Each row is a point. The window is the flat piece filled in between its corners: a triangle in 3 columns, a solid with four corners in 4, and so on. A path goes straight from each point to the next, and from the last back to the first. After which points does the path pass through the window?

Window (3 x 3)
16 4 -41

9 -30 -34

-50 23 61
Path:
(1): -39 -14 -14
(2): -8 -23 -47
(3): 42 -29 9
(4): 16 64 69
(5): -59 1 40
(6): -24 -25 -50
(7): 29 -16 -1
(8): 55 36 -20
Through the window after points: 2, 4, 6, 8

Window (4 x 4)
-13 -7 -58 63

45 -63 36 -7

11 43 33 -10

43 14 14 -42
Path:
(1): 67 -17 -19 13
(2): -48 -31 29 2
(3): -26 -12 -43 23
(4): 28 21 -15 54
(5): 66 12 10 25
(6): -7 -3 -35 16
(7): -28 -23 -10 28
(8): 91 -29 -33 37
(9): 72 42 7 22
(10): -11 10 30 -31
(11): -34 9 1 -22
(12): 83 -2 58 5
Through the window after points: 1, 3, 5, 7, 9, 11

Window (8 x 8)
-5 -9 11 -11 -9 -16 1 -40

51 -16 53 5 -7 -46 12 30

-51 10 -11 29 -12 58 -13 12

21 32 -23 -34 42 38 -8 -21

17 -28 -17 2 -2 2 -16 14

32 57 -31 48 41 -4 73 18

0 -15 0 -20 -12 22 26 -13

3 21 -46 -95 21 1 -19 -15
Path:
(1): -15 -19 3 -20 6 14 20 0
(2): 56 17 -13 -7 -43 22 19 -33
(3): 6 28 -34 -25 -21 29 -13 4
(4): -13 -4 3 11 16 21 28 -4
(5): 11 -39 -9 -86 51 -4 18 14
(6): -1 65 -42 -15 -28 25 -26 -39
(7): 16 3 -84 -33 -31 51 -37 15
(8): 1 10 35 -18 49 -19 37 -12
(9): -25 -63 -5 -43 34 -4 -21 18
(10): 29 16 1 -16 -25 11 9 -16
(11): 24 53 -21 19 -41 21 19 -27
(12): 2 -23 -9 -2 42 -6 5 18
Through the window after points: 1, 3, 5, 11

Window (11 x 11)
-79 11 15 -39 -16 -25 -6 24 -35 6 31

-8 -28 11 0 14 4 -3 -12 5 4 19

-32 9 -10 27 14 18 4 30 -48 31 14

-3 21 26 5 26 23 -53 -5 -9 13 -28

-41 38 4 -44 13 15 13 -18 -21 10 39

-51 -16 -2 -3 24 2 -46 -24 -13 5 38

2 -2 -8 -12 -25 3 -46 -37 -4 36 -13

0 11 -37 14 11 -5 13 -7 48 34 -19

32 16 -26 4 0 -47 -38 12 -20 19 1

-31 8 -13 -44 64 41 26 37 -6 34 -11

-28 -25 -24 -14 6 20 -4 -95 33 -18 -51
Path:
(1): -36 5 25 -11 38 -6 -20 -37 -40 24 21
(2): -32 1 27 0 25 -21 -25 -22 -23 41 7
(3): 1 -1 -24 -13 -4 7 -15 13 -10 -10 11
(4): -26 6 -4 -11 -6 14 -23 18 -8 8 7
(5): -18 21 8 -5 23 -27 -11 0 -27 39 15
(6): -29 16 -16 -20 -27 -43 4 -56 -12 72 -58
(7): -35 -16 -6 -11 27 39 -14 -20 8 -41 17
(8): -17 4 -51 -15 -20 13 -15 8 33 -8 7
Through the window after points: 6, 8

Window (14 x 14)
-4 17 19 10 -12 -46 14 21 -14 37 -15 -9 -20 57

25 33 29 -3 21 -2 11 3 45 -9 -12 -55 -19 4

-9 -32 4 35 -10 48 12 -1 -50 19 5 -13 36 18

22 -21 -22 35 -14 23 -9 -14 40 -14 6 37 -24 36

5 26 -41 -20 -6 -14 -54 -27 -49 32 39 -63 5 32

48 -2 24 31 60 35 -14 -41 -47 -40 -14 -17 -59 34

41 -31 35 33 -31 17 -38 27 -3 -8 33 7 -11 -17

25 4 19 -10 -1 8 -2 3 55 95 36 15 2 -44

69 -48 -33 -10 -39 -40 1 -2 -17 0 28 -6 71 -10

-24 44 10 -23 28 27 18 38 28 6 -1 6 -34 -5

-59 -24 -40 28 -18 -65 -26 -19 -11 -3 -31 -1 -18 3

2 28 32 -10 39 30 -42 28 8 65 4 22 50 68

-58 -1 12 45 -41 -9 -28 -54 -8 21 8 83 23 3

-49 -11 -24 69 55 -47 50 -53 6 -37 33 16 20 -7
Path:
(1): -45 -34 25 -25 25 18 -4 -6 13 11 -32 -36 -25 39
(2): 56 64 -12 27 -30 -2 -27 25 -10 36 40 44 23 -3
(3): 7 58 -52 75 0 -10 2 12 -8 13 16 13 -19 20
(4): 0 -18 21 -13 -9 -5 -25 -14 -8 14 9 -21 6 11
(5): -24 -20 29 10 17 26 7 -26 24 -7 13 13 16 23
(6): 58 36 -60 59 -17 -36 -37 6 -46 7 -8 26 -66 1
(7): 34 38 -47 64 6 -26 24 -1 20 84 -30 7 0 -25
(8): -23 -11 8 3 11 -7 -7 -14 6 3 27 4 3 5
(9): 5 -37 36 -44 28 -7 -2 6 15 -16 47 -4 0 37
(10): -1 47 -6 39 -7 13 6 12 5 37 -26 -5 -19 -12
(11): 22 16 -8 42 12 -2 -10 -24 0 12 -1 -6 -13 4
(12): -11 -20 8 -2 0 -8 9 -6 9 -5 23 3 -5 0
Through the window after points: 3, 5, 7, 9

Window (14 x 14)
14 2 -26 -27 -10 -17 32 37 -12 30 43 -45 37 -26

33 -8 3 6 24 -31 37 5 -65 3 22 -5 18 48

-11 7 23 -15 36 -34 -44 48 4 -50 -69 3 40 -21

-95 15 5 24 -4 -1 59 -22 -8 -15 14 -18 -20 -71

-16 22 1 9 12 -54 3 14 -10 4 77 30 63 -55

-5 21 37 41 21 29 12 -43 -8 27 47 14 90 -5

-19 71 -37 -35 37 -34 -2 -45 42 9 50 -13 10 1

71 -16 5 -8 -26 47 -16 7 28 -27 -8 24 13 -3

53 -19 28 11 -21 1 33 -11 3 18 -69 37 59 -22

-3 -42 -24 -19 -29 35 -39 -36 17 24 20 12 53 15

-16 -2 -29 33 2 -7 22 -6 32 42 20 -30 -53 -57

-12 54 6 13 -30 1 -10 -56 -7 35 -6 -6 19 -46

-9 -37 37 -74 47 9 -4 40 -49 -4 2 34 9 11

-38 -15 6 -14 -47 -14 -6 44 35 49 0 -9 -22 20
Path:
(1): -36 19 -54 13 -3 32 73 41 -7 67 27 16 25 21
(2): -17 43 -30 45 34 12 29 33 -54 59 -47 5 19 43
(3): 26 -32 24 -34 7 -27 15 -5 -24 -19 42 2 18 1
(4): 7 2 46 -13 -5 -23 -4 -30 -9 19 31 0 11 -32
(5): -52 8 -73 4 33 7 58 63 -22 -27 -22 -18 21 13
(6): -3 32 -15 5 16 -2 8 5 -25 16 -6 18 13 -1
(7): -24 -31 84 -31 -6 -26 -4 0 30 -14 9 -31 35 -67
(8): 33 -8 51 -24 5 -36 -49 -46 10 -38 -28 -25 5 -48
Through the window after points: 2, 4

Window (14 x 14)
-12 11 54 6 3 -34 29 5 22 40 30 7 30 -29

-51 8 11 -12 10 -33 8 21 23 -48 33 18 -15 34

34 63 -26 30 18 13 -1 0 -35 16 -26 4 -20 59

36 -15 39 14 -13 22 10 -16 36 20 45 18 21 -25

49 35 -36 -24 23 -12 4 12 -21 26 -12 7 -21 2

-49 11 4 -14 20 -14 -35 10 -23 -4 37 -24 6 -4

-22 -1 29 -19 18 -13 27 40 13 -8 48 -41 6 25

-55 -5 17 -53 -7 -31 19 -16 6 -14 31 -11 -5 76

16 27 -2 1 52 34 25 -16 -26 14 -29 19 -39 23

34 -2 46 28 -3 -13 14 -34 38 11 7 -26 -9 -42

13 21 -49 10 29 21 1 9 -30 -10 -63 2 20 18

9 95 -1 -62 10 18 -8 13 -22 -14 -20 -10 3 31

12 4 23 21 25 -3 13 -30 83 39 41 -10 25 -35

-22 -16 22 -10 17 -10 -27 31 29 9 -16 8 -8 42
Path:
(1): 6 0 34 -33 25 -21 -14 -10 -5 -19 7 15 25 29
(2): -4 33 -24 25 2 20 53 28 23 27 5 -29 -32 15
(3): -52 34 8 10 -17 -11 30 54 60 26 15 37 -25 -1
(4): 54 -3 15 -20 28 -12 -19 -43 -33 -17 11 -48 23 18
(5): 0 19 28 -42 53 -34 0 8 -8 -29 8 16 4 23
(6): -18 17 -32 32 -27 25 16 13 9 36 -11 -43 -9 22
(7): -24 2 -15 -13 -17 17 15 13 -10 6 -13 -28 -4 18
(8): 24 23 17 7 42 -21 2 -10 12 5 8 29 22 4
(9): 8 10 25 -19 23 -27 -7 9 4 20 19 -2 3 24
(10): -19 24 -12 24 -23 17 28 4 24 -16 7 -14 5 -14
(11): -32 30 -51 -36 -9 33 1 6 -14 6 -25 -33 -29 -9
(12): 23 26 53 20 47 -36 -13 6 -8 -7 30 19 36 41
(13): 23 -14 23 -30 50 -39 -21 12 4 -12 3 20 17 14
(14): -43 34 -11 21 -28 39 22 5 13 24 -15 -22 -25 41
(15): -16 2 -8 3 13 34 25 -7 33 14 1 3 -45 6
(16): 30 25 33 20 13 -50 -8 -2 -22 14 16 -6 45 15
Through the window after points: 7, 11, 13

Window (14 x 14)
-27 36 27 12 -45 58 30 46 -2 -17 14 -3 10 51

-58 -40 12 56 1 -11 -26 16 14 59 -23 -38 -33 -20

-40 3 66 86 -47 -15 -40 34 -7 26 5 -1 -18 -67

-4 1 34 -31 -17 50 9 -16 -17 3 -22 15 35 -3

62 6 -92 24 26 -2 -18 -39 3 -39 -18 -2 32 29

40 40 -58 17 35 -56 15 -36 -56 13 1 -29 12 23

-12 -12 11 58 83 -38 -27 40 -31 0 9 2 -34 -36

-54 4 79 -1 -47 32 -45 6 26 -24 -7 -87 10 -18

15 3 -4 -50 -34 1 -25 -27 -3 -28 32 21 39 86

37 8 11 -30 -34 21 -9 74 -4 17 4 -6 51 25

45 38 -44 -55 1 14 34 -38 47 -16 58 6 63 44

4 -44 44 50 -10 -43 14 38 -7 -1 -23 -20 -63 -45

-1 7 95 29 -37 58 -43 22 14 37 6 -36 -49 -6

14 40 -6 49 54 -75 -6 23 9 15 -58 23 -23 -2
Path:
(1): -24 -13 23 65 9 -7 -17 29 -22 12 -6 -18 22 13
(2): 18 30 3 -24 -5 -3 -7 8 2 3 -19 2 -51 -24
(3): -28 20 -7 -6 -39 36 -46 12 6 -4 -18 -41 -43 2
(4): 18 -3 36 22 5 -5 30 19 -16 4 30 6 49 19
(5): 19 -9 65 83 74 -16 -22 -4 42 12 -15 -5 65 -15
(6): -2 21 -36 -29 -44 -19 -2 50 -34 10 -12 -1 -50 16
(7): 6 18 0 -19 -5 -12 -35 24 -32 13 -5 20 -18 2
(8): -4 -16 43 86 -9 -4 10 25 19 8 -21 -48 15 -17
(9): -28 3 42 51 25 -30 18 -18 9 17 0 18 89 18
(10): 15 13 9 -3 -37 19 -19 16 -3 5 1 -26 -22 6
(11): -52 66 -31 -18 -29 36 -50 29 6 -16 21 -6 -39 9
(12): 34 -16 23 40 28 -32 22 5 -2 26 -27 -13 24 -9
(13): 18 -36 16 80 -4 16 51 2 4 25 -4 -33 45 -2
(14): -17 8 21 -17 -10 -38 -43 25 1 -8 -7 2 -65 -23
(15): -53 -9 -28 -21 -61 59 -40 36 -28 -7 30 19 -20 -29
(16): 39 11 24 42 31 -31 8 -8 7 24 -21 -17 6 20
Through the window after points: 5, 13

Window (14 x 14)
3 13 16 13 26 -2 -35 -16 -21 -8 36 -18 37 0

0 -60 32 -26 -4 -31 7 -33 14 15 28 -17 -10 -4

0 64 -17 5 -3 3 10 -7 24 -50 -85 44 8 41

12 -5 33 22 6 2 18 -21 -47 -16 7 -19 56 67

6 -3 -7 43 57 -36 12 20 19 -7 -1 -17 29 43

-13 17 50 35 -15 52 -22 -41 -5 36 3 -59 50 21

-13 33 -13 -29 -8 17 -53 24 -6 62 -9 -4 -19 33

13 43 -16 -12 -60 16 5 -9 -4 -9 24 -53 7 20

32 -39 29 -19 -13 46 46 -18 17 -2 29 41 -41 0

-25 22 48 0 -37 71 -7 27 -22 -22 -33 -18 -36 2

-17 50 -50 -35 -3 25 9 40 -4 64 -94 51 4 -41

-7 -66 -49 62 -29 -25 -63 -11 -9 8 24 -25 -59 -12

-45 95 -56 -65 58 4 55 -21 -51 9 36 -24 -53 79

-26 9 5 24 -73 -23 10 0 23 11 14 39 -23 0
Path:
(1): -25 -25 -6 -16 -37 40 2 12 51 -3 -7 -20 17 46
(2): 41 37 39 46 10 -31 -21 -40 -62 19 -8 16 -14 -41
(3): -2 32 3 15 -3 -29 -7 -6 -19 9 -15 -25 -11 11
(4): -20 0 -3 4 -11 60 -6 -1 17 6 3 3 41 35
(5): -31 -48 -13 -37 -20 33 -26 -19 35 -11 48 36 1 37
(6): -4 29 6 28 -13 7 -7 1 -25 21 -21 -30 -14 0
(7): 67 28 59 -21 7 18 15 -16 -33 -5 3 39 -38 10
(8): -53 -47 -37 17 -22 24 1 -3 32 14 25 -25 15 16
(9): -27 -6 -35 -13 -10 -7 -10 9 18 13 25 -20 4 28
(10): -3 22 -19 13 8 0 3 -20 -34 2 4 -10 -44 22
(11): 26 52 9 5 -9 9 28 -23 -25 13 3 -19 -12 13
(12): -13 -21 -8 -1 -13 5 -3 -3 14 -17 10 -5 0 18
(13): -50 -25 -25 18 -21 78 -27 -41 -10 12 48 -24 27 22
(14): 14 36 32 4 14 -15 -3 -1 -18 1 -8 -17 11 18
(15): 31 53 40 40 33 -18 31 16 -1 24 -32 -42 -45 -19
(16): -22 -2 -19 -17 -25 22 -5 -1 -3 5 -10 12 4 24
Through the window after points: 5, 7, 9, 13
